Rows are points. The points of each table are mixes of a few directions, plus a little noise. How many directions does each table use, and how many do they share? Where both have some left over, give the other angles between the two spaces (their principal angles), to ten degrees, smallest first.

First (4 x 2):
[[ -1  -2]
 [-12 -42]
 [ 22  78]
 [-10 -34]]
Second, 6 rows:
[[-33 -31]
 [-35 -32]
 [ 58  56]
 [ 18  17]
 [ 24  22]
 [-33 -31]]
Directions: first 1, second 1, shared 0; angles 30

First (6 x 3):
[[  8 -39  29]
 [  5 -23  18]
 [ 12 -53  40]
 [ -3  13  -9]
 [-20  91 -68]
 [ -3  12  -8]]
Second:
[[ 11  21 -26]
 [-10  37 -26]
 [ 21 -46  27]
 [ 17   9 -20]
 [ -3  41 -35]
 [-53  22  16]
 [ 17 -84  63]]
Directions: first 1, second 2, shared 1

First:
[[   0    1    0    2   -2    0]
 [  -1  -13    0  -27   11   -1]
 [  -2  -59    1 -121   50   -6]
 [   0  -11    0  -22    9   -1]
 [   2   37   -1   74  -30    4]
 [   1   19    0   38  -15    2]
 [   2   34    0   69  -28    3]
 [  -1   -6    1  -13    6   -1]]
Second:
[[ 23  44 -22  -9  40   7]
 [-24 -77  13  19 -62 -14]
 [ 27 -61 -23   7 -22   5]
 [-14  44  46 -23  22  16]
 [  5  26 -22   5  17  -8]
 [-16  25   8   0   5  -7]]
Directions: first 1, second 3, shared 0; angles 60

First:
[[-28 -39  -2  -8   1  36 -26 -55 -41]
 [-35 -51  -3 -11   2  45 -34 -71 -51]
 [ 38  55   4  12  -2 -50  36  77  56]
 [ 51  74   4  17  -3 -67  49 103  76]
 [  7   9   0   2  -1  -9   6  13   9]
 [-25 -37  -3  -8   2  33 -24 -51 -38]
 [-18 -27  -2  -6   2  24 -18 -37 -27]
 [ 11  16   1   3  -1 -14  11  22  16]]
Second:
[[ 11 -15  12   4   4  48   4  12  14]
 [ -6  -1  11   7  -1 -15 -24  10 -14]
 [-18  35 -36 -15  -8 -94  11 -34 -20]
 [ -7  40 -63 -29  -6 -71  61 -58   9]
 [  7  -3  -5  -3   1  21  16  -4  13]
 [  9  -2  -9  -6   2  28  26  -8  19]
 [  5 -54  90  42   8  83 -95  83 -21]]
Directions: first 1, second 2, shared 0; angles 80

First:
[[  1  29 -39  39 -11 -20  -7  39  26  60 -12]
 [ -7  31  14  46 -16 -36  24  -6  26  31   0]
 [-46 -12  56  -6   6 -21  24  28  -8 -10  12]
 [ -2  44 -31  59 -18 -35   5  35  38  72 -13]
 [ 40 -31 -11 -51  12  50 -22 -62 -30 -65   3]
 [-17  21 -61  26  -2 -14 -23 100  22  86 -18]
 [-22  29  32  47 -15 -44  31   3  25  29   4]
 [  2 -40  26 -54  17  33  -6 -29 -34 -64  10]
 [ 31 -28  16 -44   9  38  -5 -74 -28 -74   8]
 [  2 -58  13 -80  28  53 -23 -11 -48 -74   9]
 [ 20  16 -13  19 -10  -4   1 -25  12   9  -3]]
Second:
[[-30  -4 -31  -5 -44 -41 -55  33 -48 -12  33]
 [ 13  10 -25  60  -2 -26   7 -32  73  -2   4]
 [ 13 -20  19 -42 -24  24  -8 -18 -66 -29  -7]
 [ 32 -21  13  22 -72  12  18  -5 -24   9 -59]
 [ 37  47  -7   7   6  19  20 -23  -1  55 -22]
 [ 14  35 -25   6  79  15  10 -28  67  19  21]
 [-27 -73  -1 -38 -17  24 -22  84 -32 -22 -25]
 [-52  24  56 -10  74 -27  30 -12  31 -16  58]]
Directions: first 3, second 6, shared 3

First:
[[  85   88   -7   45   -4   71   -2  -48   81    9  -16   90  -58  -18]
 [ -18  -18    1   -9    1  -15   -1    9  -16   -2    3  -18   11    4]
 [  27   29   -2   15   -1   23   -1  -16   27    3   -5   28  -18   -6]
 [  17   19   -2    9   -1   15    0  -10   16    2   -4   19  -12   -3]
 [  22   24   -1   12   -2   19    0  -12   22    2   -4   24  -15   -5]
 [ -96 -101    6  -51    5  -81    1   55  -92  -11   19 -101   66   20]
 [  65   67   -4   34   -3   53   -1  -36   61    6  -12   67  -44  -14]
 [  -9  -10    0   -5    1   -8    0    5   -9   -1    1  -10    6    2]
 [   5    5    0    2   -1    4    0   -3    4    1   -1    5   -3    0]
 [  -6   -6    1   -3    1   -4    0    3   -6   -1    1   -6    4    1]
 [ -92  -96    7  -48    4  -76    2   51  -88  -11   18  -96   62   18]]
Second:
[[ -86  -64  -21  -85   23  -32   23   69  -64   10  -10  -32    3  -19]
 [   8   42   36   -6   36    8  -14   10   -4   19  -45   68   -2   23]
 [ -47  -57  -28 -103  -16   -6   48   38   27   22  -10  -16  -28  -33]
 [  31   24   -7   74   -6    7  -23  -31  -15  -24   30  -18   12    4]
 [ -25  -42   11  -68  -17  -20   24   16   31   17  -14  -14    3    3]
 [   0   43  -17  -24   38   40    8   26   -4   20  -35   74  -50  -26]
 [  32   10    5   85  -18   -9  -29  -42  -15  -31   40  -42   34   19]
 [  41   35   17   87   -1    2  -35  -39  -13  -23   21   -6   26   24]
 [  49   11    3   40  -40   10   -1  -48   57  -10   23  -16    3    4]]
Directions: first 1, second 4, shared 1

First (9 x 20):
[[ 13   4 -41 -24 -22 -33 -28  18  -6   0  19   9   2  20 -17  37 -24 -36
   35 -38]
 [-16  13 -11  19 -15  -5  -7 -42  -9 -24 -19  -9  -6 -11   6 -13 -23 -49
   25   0]
 [ 30 -13 -27  -1  -3  -5 -18  37   5   1  49   1   6  33  -2  27  -2  14
    5 -15]
 [ -1  -7  91 -34  58  69   9  28  -7  22 -19 -15  26 -18 -14 -42  51  85
    3  62]
 [-41  29 -16 -17  28  -2 -22 -59 -28 -20 -49   3 -34 -16 -16  11  -6 -71
   17 -17]
 [ 33 -33 -32  74  22  27  19  20  22 -16  84  -6 -22  41  48   4  23  60
  -87  10]
 [-10  -7  87 -36  15  21  45  31  14  51 -47   7  26 -39 -10 -35  41  85
  -37  39]
 [ -6  14 -58 -15 -26 -52 -21 -13  -7  -5  -4  17 -18  11 -14  45 -31 -68
   17 -52]
 [ -1   1   8  34 -60 -20  21 -21  15  -9 -13  -8  22 -21  17 -33 -30 -18
   23  11]]
Second, 11 rows:
[[-29  31 -44 -22   5 -35  61  49 -45  -5   8  39  11 -34  14 -27  18  43
   36 -95]
 [ 12 -10   5 -34 -22 -12  15 -15  32  40 -19 -21 -43 -25 -37  28  -6 -20
   -9 -10]
 [ 14 -14  17  -7 -11   7 -14 -23  28  18 -11 -22 -22   1 -20  20  -8 -23
  -16  28]
 [-23  23 -26  14  19  -9  20  36 -46 -32  18  36  38   2  35 -34  13  37
   25 -41]
 [ 25 -29  49  50  11  50 -83 -47  30 -24   4 -32  18  59  10  12 -17 -37
  -37 121]
 [  0   0  -1   0   0   0   1   1  -1   0   0   1   0   0   1  -1   0   1
    1  -1]
 [ 25 -25  28 -17 -21   8 -20 -39  51  37 -21 -39 -43  -4 -39  38 -15 -40
  -27  42]
 [-13  15 -23 -19  -2 -22  37  24 -18   6   0  17  -3 -24  -1  -9   8  19
   18 -55]
 [-26  28 -38  -8  10 -25  45  44 -45 -15  12  38  21 -21  21 -29  16  41
   32 -75]
 [ 21 -20  17 -36 -28  -6   4 -31  50  50 -26 -35 -56 -23 -48  40 -12 -35
  -19  11]
 [ -6   2  16  78  40  44 -65   1 -36 -76  33  18  78  69  64 -38   1  13
   -4  75]]
Directions: first 5, second 2, shared 0; angles 40, 80

First, 9 rows:
[[ -13   21   33   41  -36  -40  -13    5  -39   -8  -25   18   -2   72
    28   -4  -49  -13   11   13  -38   -6    7   -8]
 [ -45  -44  -47   -2   11    2    2   11   44  -18    5  -12   39  -60
   -26    5  -26  -28  -40   -8   45   51   18    4]
 [   8  -24   78  -38   22   49  -26  -26   13   39   -7   -6   -9   22
    40   99   53   39   55    8  -12  -43   21   19]
 [ -11  -20    7   37  -13  -17  -42   32    6  -23   28   11    5   36
   -22   -7  -16    2   -3   14    9   22   12  -26]
 [ -13   29  -41   29  -13  -32   11   18  -22  -30    9   -6    6    6
    -6  -73  -39  -15  -25   -6    4   50  -24  -15]
 [  -7  -33  -32    5    3    2   -3   15   34   -8   15    9   11  -38
   -43    0   -4  -17  -26    2   28    7   17   -7]
 [  62   32   93   21  -34  -11  -20  -16  -45   34  -24   47  -60   98
    17   42   31   23   62   28  -71 -121   16   -6]
 [  31   39  -31  -64   43   47   48  -25   -2   11   20  -47  -10  -61
    17  -34   60   33    6  -27   10   18  -54   19]
 [ -14    1  -59  -21   11    3   44  -12   15   -1  -13  -16   20  -68
    -8  -24  -13  -30  -39  -21   23   21  -10   19]]
Second (8 x 24):
[[  17    9   49   19  -11  -10   -6   15   14  -30   19   12  -14   25
     3   24   29   40   18    1   25   16  -19  -20]
 [ -79  -77   -6  -36   -9   60  -27  -14  -19  109  -65  -10   46  -17
    54   29  -56  -90    4    2  -13  -25   42   51]
 [  -3    2   65   13  -20    0   -2   10    5  -12   -4    9   -3   29
    34   38   16   27   25   -3   27   21  -21   -6]
 [  -4  -35   59   13  -14   17  -38   24   22    8   13   18   -2   26
     5   47   23   18   25    9   32    2    3  -13]
 [  43   51 -119   -7   40  -36   36  -20  -10  -38   29  -18  -16  -47
   -76  -91   -8   -5  -50   -1  -49  -20    9   -8]
 [  38   88  -93   -6   26  -53   74  -33  -27  -58    5  -26  -16  -35
   -30  -88  -16    7  -43  -15  -48    7  -21    1]
 [ -16  -20   -6   -8    0   14  -10   -2   -2   25  -11   -1   10   -6
     5    5  -11  -21    0    2   -3   -9   13   10]
 [   3  -19   52   14  -12    8  -26   19   18   -4   14   15   -5   24
     5   37   24   24   22    5   28    7   -5  -15]]
Directions: first 5, second 3, shared 1; angles 30, 50
